Each row of a before or after table is a point. The points were changed in one or more steps. Then noise was added and the rows were shuffled. The steps act on how far a point lies along the listed directions, d1 being the first. Write out the steps. A step turns or swaps two directions, mirrors them in a line or flattens them onto one, adds a multiple of one to another, or multiplies one. Angles are multiples of 10 degrees, from the lower direction toward the higher: turns from -170 to 170, lines from 10 to 170 but not 90. Use the fewest steps. Two steps may share a direction if one is a turn and the other turns, adds or multiplies; they go together, in the order done. Otherwise the lowest direction goes first.

Directions:
(1): [3.4 4.1]
(2): [ 4.1 -3.4]
Before (8 x 2):
[[-0.3  1.8]
 [ 1.2  4.5]
 [ 4.2  0.7]
 [ 1.4  3.6]
 [ 0.9 -6.2]
 [-0.2 -0.4]
 [ 1.0  2.0]
 [-3.0 -1.2]]
After (8 x 2):
[[  0.6  -0.9]
 [  5.6 -10.0]
 [ -1.7   3.6]
 [  0.3  -3.5]
 [ -3.7   8.6]
 [ -1.7   3.9]
 [ -3.0   7.2]
 [  0.3   3.8]]
Steps: add -1.5 times d1 to d2

Directions:
(1): [5.8 4.6 4.4 3.3 3.9 1.0 3.4 1.7]
(2): [-0.3  1.6 -4.7  4.0 -0.3 -8.0  2.4  2.1]
(3): [ 0.2  3.1  4.5 -0.9  0.3 -5.2 -6.9 -2.8]
(4): [-0.4  7.4 -3.9 -5.4  0.0  1.6 -1.1  3.3]
(5): [ 7.4 -0.3 -3.5 -2.4 -2.6 -0.6  0.8 -5.9]
(6): [-2.8  4.5  1.9  3.4 -7.4  1.9  2.2 -2.8]
Before (11 x 8):
[[ -0.8  -2.5  -4.3  -2.4  -1.4   2.6   1.7   0.3]
 [  2.7   0.0   0.7   1.8   3.1  -0.4   1.1  -1.2]
 [  2.6  -2.1  -0.8   0.2   1.0   0.0   4.2  -0.1]
 [ -2.7  -0.3   3.2  -6.1  -0.5   1.1  -8.9  -4.2]
 [ -1.8  -1.2  -5.4  -3.1  -1.2   1.7  -0.1  -0.8]
 [ -3.4   0.6  -0.4   1.1  -5.7   0.7  -1.3   1.1]
 [ -4.7   3.2   9.3  -4.8 -10.2  17.1  -3.4  -7.6]
 [ -4.2  -1.8  -4.7  -0.6  -0.1   4.3   1.3   1.4]
 [ -7.8  -4.1  -0.3  -0.3  -0.6   4.5  -1.8   4.3]
 [ -1.5  -8.4   0.6   2.9   1.1  -2.0   1.8  -6.1]
 [ -2.3  -0.4  -3.0  -2.0  -1.8  -0.1  -2.7  -2.3]]
After (11 x 8):
[[ -6.3   3.5  -2.6   2.5  -2.3  -5.7  -1.4   1.4]
 [  1.4   2.5  -1.4   1.1  -4.6  -3.1  -1.6  -0.3]
 [ -2.1  -0.1  -6.1  -2.8  -0.1  -1.0  -0.7   0.5]
 [  3.3   1.1  -5.4   4.2   0.7  -6.4   2.7   2.7]
 [-14.8   9.1   2.7   8.3  -2.9  -9.8  -2.5   7.5]
 [ -0.1  -1.6   2.2   0.8   2.3   2.5   0.2  -1.0]
 [ -2.1   1.0  -4.2  -0.7  -1.6  -1.9  -1.2  -1.3]
 [ -1.2  -2.0  -4.3  -2.4   0.6  -1.1   0.0   1.7]
 [  0.5   0.4  -6.1  -0.1   2.1  -1.5   0.9   0.9]
 [ -2.1 -10.1   1.4   5.0   1.2  -3.3   2.1  -6.6]
 [ -0.2  -4.1   1.3  -1.6   1.7   1.8   1.3  -0.2]]
Steps: turn d1 and d5 by 50 degrees; turn d2 and d5 by 120 degrees; flatten d3 and d6 onto the line at 50 degrees; multiply d4 by 1.3

Directions:
(1): [-0.5  3.0 -0.4 -4.6 -1.3 -0.8 -3.5  7.2  8.3 -0.9  1.7 -1.5]
(2): [-1.1 -1.0 -8.2  0.6  5.5 -2.6 -6.0  2.6 -3.3 -1.4 -3.2  0.9]
(3): [-1.5 -2.8 -2.5  0.0 -1.9 -2.7  5.7  4.7 -2.5 -5.5  6.0  4.3]
(4): [-0.7  4.2  5.1 -3.8 -0.5 -7.9 -4.0 -1.2 -4.8  0.8  2.1  2.3]
(5): [ 2.5 -7.6  0.8 -4.7 -0.5 -0.8 -3.6 -4.6  1.2 -5.8  1.6 -3.5]
(6): [-1.8 -0.7 -1.7 -7.9 -0.3 -0.7  5.6  2.0 -3.7  2.7 -4.0 -5.4]
Before (12 x 12):
[[ 2.8  1.0  6.1 -1.9 -3.4 -0.5  1.2 -3.2  5.3 -2.1  2.3 -0.1]
 [-0.6  0.7 -0.5  2.3 -1.0  3.9  4.7  0.6  6.8  4.3 -2.4 -2.6]
 [ 0.6  4.2  7.1 -3.1 -0.7  0.7  1.9 -1.0  2.7  0.7  1.4  0.2]
 [ 0.3  7.3  5.7  5.6  0.0  2.0 -0.9 -0.9 -0.9  4.8 -2.3  5.3]
 [-2.7 -3.1 -3.3 -3.4 -0.8  0.1  7.9  4.3 -5.8  2.5 -0.2 -1.1]
 [-4.5  9.5  3.8 -8.5 -2.6 -4.9  5.5  8.6 -2.7  3.8  0.2  1.0]
 [ 1.6 -1.7  2.1 -3.2 -3.0  4.0  8.7 -0.1  0.4  2.1 -0.4 -2.2]
 [ 0.6  2.9 -4.2 -9.4  2.7 -3.6  1.7 10.1  1.0 -0.6 -0.1 -1.9]
 [ 1.7  1.2  4.4  1.4 -3.0 -0.4 -0.5 -3.6  4.8  0.0  4.6  1.5]
 [-3.3  1.7 -0.8 -4.3 -3.7 -3.3  3.4  7.2  5.0 -1.3  4.5  1.3]
 [-0.1  2.8 -0.7  1.4  1.6 -4.1  2.3  0.7 -8.1 -2.9  0.6  5.4]
 [ 0.9 -1.7 -2.2 -7.3  0.1  4.8  0.8  1.8  5.9  1.7 -6.0 -9.8]]
After (12 x 12):
[[-0.7  5.3  5.6  4.3 -0.5 -2.3 -3.8 -1.2 -1.9  5.7  2.6  4.9]
 [-2.7 -0.3 -2.2 -2.4  1.2 -8.0  1.1  1.7 -4.7  0.2  0.5  2.0]
 [ 1.2  0.0  1.6 -5.7  0.3 -9.3 -9.0  0.4 -1.8 -5.8  4.0  1.6]
 [ 3.4  7.7  0.9  0.5  3.4 -2.3 -7.4  5.9  6.6  0.3  2.6  3.9]
 [ 1.5 -3.0 -6.3  0.3  4.3 -0.5 -2.3 -2.2 -1.6 -2.7 -4.5 -0.7]
 [-2.9  5.3 -5.0  2.1  3.4 -2.0 -6.2  3.5  3.4  3.6 -3.4  1.7]
 [ 0.2 -1.6 -4.6  2.0  5.8  1.1 -1.3  0.0 -2.1 -3.4 -0.8  2.7]
 [ 1.9  4.7  2.7  5.6 -0.9  6.0  4.7 -0.6  2.2  1.8 -1.9  2.1]
 [ 1.5  1.4  0.2  0.8  3.1 -4.5 -4.2 -2.8 -7.4  1.1 -0.9  4.4]
 [-0.1 -3.4 -7.5  0.0  2.9  0.7  0.9 -1.7 -1.6  0.4 -3.1 -1.9]
 [-1.9  6.1 -4.0 10.4  3.3  0.5 -5.3  5.6  2.1 -2.0  2.1 10.1]
 [-1.0 -3.3 -4.0  2.7 -0.3  2.9  8.4  4.2 -3.9 -3.3  0.1  4.2]]
Steps: mirror d1 and d2 in the line at 20 degrees; mirror d3 and d5 in the line at 110 degrees; turn d4 and d6 by -140 degrees

Directions:
(1): [ 8.1  4.5 -4.2  5.7  4.9 -1.0  4.7  1.7 -2.1  3.1  3.0  1.3 -3.2 -3.3
  2.5  6.3 -2.8 -0.2  0.1 -0.5  5.4  1.2  4.9  1.8]
(2): [ 2.0 -0.1  4.8 -4.5  0.4  5.7  1.9 -1.4 -6.4  4.2 -3.8  4.9  6.2 -3.3
  5.1 -3.3 -4.5 -1.2 -3.0  1.2  1.9  5.5 -0.2 -2.8]
(3): [ 1.4 -6.9 -1.7  0.4 -0.5  2.5 -7.4 -1.9  4.5  0.6 -3.6  1.0 -3.1 -8.1
  2.6  3.5 -5.4 -0.2  4.2 -0.8 -2.1 -3.3  2.8 -5.3]
Before (8 x 24):
[[ -6.5  -2.7  -2.9   3.2  -2.7  -5.7  -5.2  -0.7  10.2  -5.5   2.4  -9.2
   -5.2   5.4  -8.0   1.8   4.8   0.3   2.6  -1.4  -3.9  -7.9  -1.3   2.7]
 [ -1.0   0.7   4.0  -4.6  -4.0   2.4  -1.9   1.1  -0.2  -0.4  -1.2  -0.8
    2.9   2.8   0.1  -3.1   0.0  -2.6  -1.6  -0.3  -3.2   2.3  -1.7   1.5]
 [ -2.8  -4.3   3.3  -4.6  -2.8   1.8  -4.6  -0.8   1.1   0.1  -6.9   0.7
    3.1  -2.8   0.2  -2.9  -3.5  -0.3   2.3   1.3  -5.8  -1.9  -1.3  -3.9]
 [ 10.8   3.9  -5.2   8.1   5.8   0.6   4.2   2.3   1.7   3.8   0.7   2.7
   -7.2 -10.2   2.3   9.9  -9.1  -0.1   4.2  -1.7   4.9   1.9   6.2   1.3]
 [  3.3   7.2  -3.1   3.5   4.7  -3.5   7.0   1.6  -3.6   0.7   4.7  -0.1
    0.1   3.4  -2.1   3.6   0.8   3.1  -1.5   0.3   3.1   1.7   1.6   3.4]
 [  4.3  -2.9  -4.4   1.6   2.8   0.4  -1.5   0.6   1.4   2.5   0.8  -1.0
   -2.6  -6.3   2.9   7.1  -4.9   0.7   2.5   0.5   3.7  -2.6   2.6   1.3]
 [ -6.0  -2.0   4.4  -5.2  -3.1   1.7  -1.9  -3.4   0.4   0.0  -2.0  -0.7
    4.4   2.6  -2.0  -4.8  -1.1   0.3  -0.8  -3.0  -2.1   1.9  -4.3  -5.1]
 [ -5.1  -6.6   5.1  -3.2  -5.3   1.3  -5.9  -3.0   3.5  -2.0  -3.1  -0.1
   -0.7  -0.7  -0.4  -4.2  -1.6   0.4   2.4   1.0  -4.3  -1.1  -2.8  -2.6]]
After (8 x 24):
[[ -2.7  -8.3   3.3  -1.6  -4.0   1.5  -8.3  -3.8   4.6  -1.4  -3.7   0.3
   -2.5  -4.4   1.0  -1.4  -3.6   0.3   3.9   0.6  -3.9  -2.1  -0.9  -4.6]
 [ -4.0  -2.6  -0.1   0.1  -1.8  -1.8  -3.8  -1.5   5.7  -2.6  -0.3  -5.1
   -1.6   2.0  -4.0   0.3   1.0  -0.5   0.7  -0.5  -2.2  -4.1  -0.3   0.1]
 [  0.6  10.0  -1.0   2.0   4.0  -4.2  10.6   2.2  -6.0   0.5   5.7  -0.6
    3.1   8.2  -3.3   0.7   4.3   3.3  -3.9   1.4   3.3   3.7  -0.6   5.3]
 [ -0.7   2.3   3.7  -3.7  -3.3   1.4  -0.5   1.7  -0.8  -0.7   0.3  -1.5
    2.5   3.7  -0.6  -2.1   0.9  -2.7  -1.9  -0.2  -2.8   2.5  -1.7   3.5]
 [  7.6  -1.8  -4.4   6.1   3.6   2.5  -1.5   1.1   4.4   3.1  -2.4   2.3
   -7.2 -13.5   2.6   9.7 -10.9   0.1   6.7  -1.9   1.6  -0.5   5.4  -2.6]
 [ -1.1  -6.3   0.4  -2.7  -2.9   2.0  -8.0  -1.2   3.3  -0.2  -7.3   0.9
    0.1  -6.4   0.9   0.0  -5.7  -0.5   4.7   0.8  -6.1  -4.4   1.0  -5.2]
 [  4.0  -7.4  -4.3   0.8   1.8   1.9  -5.8  -0.8   3.7   2.7  -2.1  -0.4
   -3.4  -9.3   3.8   8.0  -7.3  -0.1   4.0   0.4   1.8  -4.2   3.5  -2.0]
 [ -4.4  -0.7   3.0  -3.3  -2.1   0.7  -1.0  -2.4   1.1  -0.5  -0.7  -1.1
    2.8   2.4  -2.3  -3.6  -0.8   0.4  -0.1  -3.6  -1.3   1.5  -3.4  -3.8]]
Steps: multiply d1 by 0.7; multiply d2 by 0.4; multiply d3 by 2
